Each row of a before or after table is a point. One or more steps were done to the points. Then noise was added and the rows were shuffled. The steps act on columns, c1 being the first. Write out the steps. A step turns or swaps two columns, mirrors them in a line or flattens them onto one, adds a multiple of one to another, or multiplies or shifts one. Angles are multiples of 10 degrees, from the lower column toward the higher: turns from -170 to 170, lines from 10 to 170 but not 90. Use the fewest steps. Two steps may share a column if one is a turn and the other turns, adds or multiplies; they go together, in the order done. Otherwise the lowest column goes first.

Before:
[[38, 8],
[-15, 88],
[18, 59],
[47, 14],
[6, -59],
[45, 26],
[82, 31],
[-38, -37],
[-35, 4],
[76, 41],
[-19, -9]]
After:
[[-1, -10],
[-2, -2],
[-34, 80],
[10, -28],
[15, -64],
[-10, -1],
[-23, 40],
[-2, 9],
[-5, -10],
[-7, 14],
[1, 3]]
Steps: flatten c1 and c2 onto the line at 110 degrees

Before:
[[-65, 34, 8, 2, -41, 52],
[-45, 54, 9, 30, 17, 66],
[8, 24, -5, -37, 11, 43],
[-81, 70, 33, -39, -54, 15],
[-83, 32, 11, -21, -95, 45],
[21, -12, 27, 8, -17, 22],
[-14, 64, 9, 2, -63, 71],
[32, -48, -57, 5, 25, 20],
[-3, -3, 16, 26, -1, 12],
[81, -20, -82, 51, 35, -38],
[22, -44, -25, 10, 24, 30]]
After (11 x 6):
[[-79, 70, -33, 43, -53, 0],
[20, -15, -34, -2, -23, -8],
[-48, 55, -58, -44, 13, 23],
[-78, 31, -45, 16, -92, 22],
[-14, 60, -58, -22, -65, 36],
[-8, -1, -15, -21, 0, -13],
[23, -42, -11, -26, 23, 29],
[-63, 29, -50, -15, -35, 24],
[4, 23, -27, 22, 9, 45],
[34, -50, 21, -25, 24, 46],
[85, -22, 79, -65, 35, 20]]
Steps: turn c3 and c6 by 130 degrees; turn c4 and c6 by -160 degrees

Before:
[[8, -11, 37, 34, 24, 34, -1, 50, 48],
[-42, -26, -26, 18, -23, 17, 30, -23, -11],
[23, 23, 12, -23, -11, -53, -16, -5, 24],
[-4, -49, -34, 3, 38, -32, 41, -10, -34],
[-49, -57, -15, 30, 46, 41, -26, -6, 1],
[25, 37, 28, -14, 48, -30, 24, -20, 14],
[12, -31, -41, -16, 22, 28, 25, 11, -23],
[43, 32, -29, 55, -21, 13, 47, 4, -34],
[25, 22, 33, 4, -2, -8, 14, 15, -22],
[23, -21, 17, 10, -27, 16, -4, -28, 13]]
After:
[[47, 33, -3, -3, -48, 10, -54, -8, -35],
[8, -12, 38, 25, 9, -7, 96, -64, 46],
[9, -29, -42, -20, -19, 15, -6, -26, -21],
[21, -19, 21, 8, -5, 30, -8, 15, 11],
[29, 35, 14, 6, -1, -7, 75, 31, 11],
[-3, -54, -21, -15, -24, -16, 1, 26, -31],
[17, 24, 4, 0, 0, -41, 14, 40, 26],
[-44, -25, -5, -3, -36, 28, -30, 7, -10],
[27, 20, 27, 13, -18, -13, -32, -8, -23],
[-53, -59, -2, 3, 38, 37, 35, -21, 4]]
Steps: flatten c3 and c4 onto the line at 30 degrees; turn c5 and c7 by 70 degrees; add 1.5 times c9 to c7; mirror c6 and c8 in the line at 160 degrees
